Rows are points. The points of each table are mixes of a few directions, plus a little noise. How many directions does each table use, and how many do they share? Where both have some left over, give the other angles between the two spaces (their principal angles), to ten degrees, smallest first.

First (7 x 3):
[[  3 -50  21]
 [-17   3  48]
 [ 16  -4 -46]
 [  9  -6 -22]
 [ -7  35   0]
 [-17  -6  54]
 [ 12  30 -56]]
Second, 6 rows:
[[  3 -59  27]
 [ -1  19  -9]
 [  1  -8   4]
 [ -2  42 -19]
 [  3 -52  24]
 [ -3  60 -27]]
Directions: first 2, second 1, shared 1

First, 6 rows:
[[ 27  21  12 -60   2  18]
 [  5  25  14  37  53   4]
 [ 10  31 -26   8  -8 -21]
 [-37 -37   5  11 -21 -22]
 [-11 -33  29  20  30  31]
 [  4  -8 -36 -12 -53 -12]]
Second (6 x 6):
[[-42  20 -55 -24   6 -23]
 [-28  23 -28  -9 -14 -11]
 [-20  -8 -47 -13  20 -31]
 [ 28  -8  46   5   7  32]
 [ 34 -19  37  32 -21   2]
 [ 29  -8  47   9   3  31]]
Directions: first 4, second 3, shared 1; angles 60, 80

First (10 x 9):
[[-23 -28 -48  -6 -25  22 -31  -7 -58]
 [  7  40  -9   6  24  40 -32  -2 -25]
 [ 12  21  28   5  26  -9  30   8  31]
 [  2  30  -5   5  27  28  -7   4 -17]
 [-22 -41 -10  -2  -8 -24  48   7   5]
 [ -3  -4 -17 -16  -7   8 -19   4 -53]
 [ 38  15  59 -11 -18 -42 -12  -2  50]
 [ -5  20 -12   0  28  24   5   8 -29]
 [ 12 -13  18  10 -38 -20 -31 -21  57]
 [-21 -40  -2   9  -7 -28  51   2  38]]
Second (10 x 9):
[[ 15  -2 -16 -33  26 -13   3   5 -30]
 [-17  29  48  25 -20  12 -26  -9  29]
 [  6 -12 -16  -2   8  -6  -8 -15  28]
 [-44  15  12   9   2  24  -8   1 -29]
 [ 47  43  34  13 -12   7 -32  -1  31]
 [-11  30 -18  -5  45  33 -60 -31   9]
 [-39 -28   6  13 -31  -2  48  21 -36]
 [ 27   9   6  25 -33  14  16  18  -6]
 [ -7 -57  -8 -28   0 -57  43  -1  25]
 [ 27 -27 -52 -19  15  -8  25   7 -21]]
Directions: first 4, second 5, shared 3; angles 90

First (11 x 14):
[[  6  12  -7   6  -5  10  -3 -22   9  -6 -11 -10 -11  -6]
 [ -8   6   1   6   6  -1  -4  -5  -3  -3  10   2 -22  15]
 [ 17  35  -5 -16  -9  -2 -13  -5  13  -3 -13 -11  11   5]
 [ -1 -38   7   2  -4  14  19  16 -12  23  11   8 -16  19]
 [ 15 -27   0  -6 -16  21  17   5  -1  23  -9  -4   0   6]
 [  5  20  -5  -1  -1  -4  -9 -16  10 -12 -12  -8  12 -19]
 [  9  -7  -5   4  -8  15   7 -14   4   5 -12  -7  -1 -10]
 [-30   3   5  17  30 -38 -11  -3  -4 -39   4  13  40 -60]
 [-28 -25  11  14  18 -11   7  19 -19   1  30  19 -24  20]
 [ -2  -7   4  -5  -1  -3   3  16  -6   8   8   6   0  13]
 [ 18  29  -2 -22 -11  -5 -13  10   8   5  -7  -7  13  17]]
Second:
[[ -8  -4  16  -6   0   1   9   7   3  33  -7  27  13 -18]
 [ 33 -28  -6 -20 -15  -6   3  49 -15  -7   8 -19  32  42]
 [-16   3   6  -6   0  -1   4  -7   3  11  -4  10  -5 -19]
 [-18   2 -13  12   4   3  -1 -30   1 -27   5 -19 -37  -9]
 [-16 -57   0  15  -2  19  28  -8 -14   6   6  -2 -26 -14]
 [ 11 -14   1  -3  -3   2   5  16  -5   5   1   0  12  10]
 [ 18  -2  -6   8   0   2  -5   3  -3 -13   3 -11   4  20]
 [ -5  36  -7   3   6  -7 -18 -20  10 -19  -2  -7 -12  -1]
 [  2  21  -4 -21  -4 -15 -12  11   3 -10   0  -7   9   8]
 [ -1  26   0  -4   2  -7 -11  -5   8  -3  -2   2   3  -3]
 [  1  18  14  21  12  10  -3 -17   9  23 -10  27   7 -14]]
Directions: first 4, second 4, shared 2; angles 70, 80

First:
[[  9   2 -11  10  -8   7  16  12  -4 -13  10 -14   3   4 -10 -20  -9  -7
   -5   1]
 [ -1  13 -14  -6  -3  -5  21   3  13   3  21 -13   2 -28   2 -20  -6  -4
   -9  -3]
 [-36  -6  12 -14  24  27  -4  -5 -10  -7 -18  34 -19  -9  20  21   3   7
   -7 -20]
 [ 19   8  15  -3 -17  -5 -21 -25   6   5  -4 -10  17  41  -1 -17   6  43
   -6   5]
 [ 32  28   5  51 -28  -8 -12  20  29  27  12 -35  -7  13 -14 -18   9 -20
   22  17]
 [ -8 -22 -14 -11  15 -31 -13 -14  -4  13   1  10  -1 -16 -29  11  -5 -16
   10  12]
 [-30 -20 -14 -15  25   5   7  -1 -16  -9  -1  23 -13 -23 -13   8 -11 -15
   -4  -7]
 [ 15  -3  21 -10  -7   9   6   8 -13 -19 -23   6  18  19  45  36  12  11
   -1  -5]]
Second (10 x 20):
[[ 10  15  -2  -8  -7 -25   2  -8  23  23  13 -14   8 -23   9  -4   6   3
    1   6]
 [ 21  34  -4 -16 -16 -54   4 -17  51  51  28 -31  17 -50  19  -9  14   7
    2  12]
 [ 13  21  -3 -10 -10 -34   3 -11  33  32  18 -19  10 -32  12  -6   9   5
    1   8]
 [-23 -37   4  18  18  60  -5  18 -56 -55 -31  34 -19  55 -21  10 -16  -7
   -2 -13]
 [  7  11  -1  -6  -6 -18   2  -6  17  16   9 -10   5 -17   6  -3   4   2
    1   4]
 [ -4  -7   1   3   4  11  -1   3 -10 -10  -5   6  -4  10  -4   2  -3  -1
    0  -2]
 [  0   1   0   0  -1  -2   0   0   1   2   1  -1   0  -2   1  -1   0   0
    0   1]
 [-11 -17   2   8   8  28  -2   9 -26 -25 -15  16  -9  26 -10   5  -7  -4
   -1  -6]
 [ -8 -13   1   7   6  22  -1   6 -20 -19 -11  12  -7  19  -7   3  -5  -3
   -1  -5]
 [ -5  -9   1   4   4  14  -1   4 -13 -13  -7   8  -5  13  -5   2  -4  -2
    0  -3]]
Directions: first 6, second 1, shared 1

First (8 x 32):
[[  0   3  -3   3   1   1   2  -1  -2   4  -1   1  -3  -2   2  -2   2   0
    1   0  -2   3  -1   1  -3  -3  -2   0  -1   2  -2   1]
 [ -1  26 -27  22   8  11  15 -10 -14  30  -5   7 -21 -14  16 -18  15  -1
   11   3 -15  24  -4   7 -25 -26 -20   2  -5  18 -16   5]
 [  0   5  -5   4   2   2   3  -2  -3   6  -1   1  -4  -3   3  -3   3   0
    2   1  -3   5  -1   1  -5  -5  -4   0  -1   3  -3   1]
 [  2 -40  42 -33 -13 -16 -22  15  22 -45   7 -11  32  21 -23  27 -22   2
  -16  -5  23 -36   5 -11  37  40  30  -3   9 -28  25  -7]
 [  0   6  -6   5   2   2   4  -2  -4   7  -1   2  -5  -3   3  -4   4   0
    2   1  -4   6  -1   2  -6  -6  -5   0  -1   4  -4   1]
 [ -1   8  -8   7   3   3   4  -3  -4   9  -1   2  -7  -4   5  -6   4   0
    3   1  -5   7  -1   2  -8  -8  -6   1  -2   6  -5   1]
 [  2 -49  51 -41 -15 -19 -27  18  26 -56   9 -13  40  26 -29  33 -27   2
  -20  -6  29 -44   6 -13  45  48  36  -4  11 -34  30  -9]
 [ -2  40 -41  33  12  15  22 -14 -21  45  -7  11 -32 -21  23 -27  22  -2
   16   5 -23  36  -5  11 -37 -39 -30   3  -8  27 -24   8]]
Second:
[[ -3  54 -56  44  16  21  30 -20 -29  60  -9  15 -43 -29  30 -37  29  -1
   22   6 -31  47  -7  15 -48 -52 -39   5 -13  36 -31  11]
 [  2 -48  49 -40 -14 -19 -27  17  27 -54   8 -13  39  25 -28  32 -27   2
  -19  -6  28 -43   6 -12  44  47  35  -4  10 -33  30  -9]
 [ -1  17 -18  15   5   7  10  -6  -9  20  -2   5 -14 -10  11 -11  10  -1
    7   2 -10  16  -2   4 -17 -17 -12   1  -4  11 -10   3]
 [ -2  28 -29  25  10  12  17 -11 -16  32  -6  10 -23 -16  18 -19  16  -1
   13   3 -16  25  -5   8 -26 -29 -22   2  -6  20 -18   6]
 [  0   4  -3   2   1   1   1  -2  -1   4   0   1  -2  -3   2  -2   1   0
    0   1  -2   2   0   1  -3  -3  -2   1   0   2  -2   0]
 [  0  -7   6  -6  -2  -3  -4   2   3  -7   1  -1   5   4  -3   5  -4   0
   -3   0   3  -7   2  -1   6   6   5   0   1  -5   5  -1]
 [  2 -25  26 -21  -7  -9 -14   9  15 -29   4  -7  21  13 -14  17 -14   1
   -9  -3  14 -23   3  -7  21  24  19  -2   6 -17  16  -5]
 [  1 -10  11  -8  -2  -4  -6   4   6 -12   2  -3   9   5  -6   7  -6   0
   -5  -2   6  -9   1  -2  10  10   8   0   3  -7   5  -1]
 [  1 -14  14 -12  -4  -6  -8   5   7 -16   2  -5  12   7  -7   8  -7   1
   -5  -1   8 -13   1  -3  12  13  11  -2   3  -9   9  -3]]
Directions: first 1, second 1, shared 1

First, 9 rows:
[[  3   4  13   4  15 -17   1   5  -3 -25 -11   1 -12  -4 -25  -6 -15   7
   16   0   8 -12  11  -3  16   1   6 -14 -21  24  10  10]
 [ -4 -12 -15  -9 -15  22  -4  -6   7  30   8   3  15  -1  34   8  17  -8
  -21  -4  -8  15 -18  -3 -21   6   0  16  29 -36  -1 -15]
 [  1   5 -11   3 -16  11   3  -3  -5  23  15  -3   9  14  16   2  15  -5
  -10   8 -12  11  -1  13 -11 -14 -17  12  14  -8 -23  -5]
 [  9  25  20  18  18 -34   9  10 -16 -40  -6  -7 -22  11 -50 -12 -20  11
   31  12   7 -21  33  12  31 -22 -13 -20 -42  60 -14  24]
 [  0   2  -4   1  -5   4   1  -1  -1   8   4  -1   3   4   7   1   4  -2
   -4   2  -4   4  -2   3  -5  -5  -4   4   6  -4  -6  -1]
 [  0  -3   9  -2  13 -10  -1   3   4 -19 -12   3  -9 -10 -15  -3 -13   4
   10  -5   9  -8   2  -9  10   9  12 -12 -14   9  17   5]
 [ -1  -9  11  -6  17 -10  -5   3   7 -22 -17   5  -8 -18 -14  -1 -16   4
    8 -11  13 -11  -2 -17  10  20  22 -13 -13   3  29   4]
 [ -2  -3 -13  -3 -15  16  -1  -5   2  25  12  -2  12   8  23   6  15  -6
  -15   3 -10  13  -9   6 -15  -5 -10  14  20 -20 -13 -10]
 [ -4 -10 -11  -8 -11  17  -3  -4   6  21   6   3  12  -2  24   6  11  -6
  -16  -3  -6  10 -16  -3 -16   7   3  11  20 -27   2 -11]]
Second, 9 rows:
[[  3   0  10   6  13 -13   3   3  -1 -27 -11   3 -13  -9 -22  -4 -19   4
   10 -10  13 -15   9  -9  20   9  10 -13 -22  16  18  15]
 [  7   1  17  10  18 -19   5   3  -3 -44 -17   5 -21 -15 -34  -5 -30   6
   14 -15  19 -23  14 -14  33  13  16 -19 -36  27  27  26]
 [ -5  -5   7 -10  13  -6  -6   5   7  -6 -10   1  -2  -8  -6  -2  -4   4
   10   1   4  -2  -3  -7  -2   9  12  -7  -1   1  13  -9]
 [  5   5  -3  10  -8   3   6  -5  -6  -1   6   0  -1   5   0   1  -1  -3
   -7  -3   0  -1   5   5   7  -6  -8   3  -5   4  -6  11]
 [ -9  -5  -2 -16   2   4 -10   5   9  18  -1  -2   9  -1  13   1  12   1
    4   9  -7  11 -11  -1 -22   2   4   4  21 -15  -2 -22]
 [ 13  12 -11  25 -23  10  16 -10 -16   3  19  -1   0  14   4   2   1  -7
  -20  -5  -3  -2  12  14  15 -17 -24  10  -9   8 -22  26]
 [ 13  11  -7  25 -15   5  16  -9 -15  -8  13   1  -5  10  -4   2  -6  -5
  -15  -8   2  -6  13   9  22 -12 -18   5 -16  13 -13  29]
 [-15  -9  -3 -26   3   6 -16   5  14  29  -2  -3  15   0  22   2  20   1
    5  15 -12  17 -18   0 -36   3   7   7  32 -25  -3 -38]
 [-13  -8  -8 -24  -4  12 -13   3  12  36   4  -4  19   4  28   1  25  -2
    0  16 -15  20 -19   4 -37  -2   0  11  36 -28 -11 -36]]
Directions: first 2, second 2, shared 1; angles 50
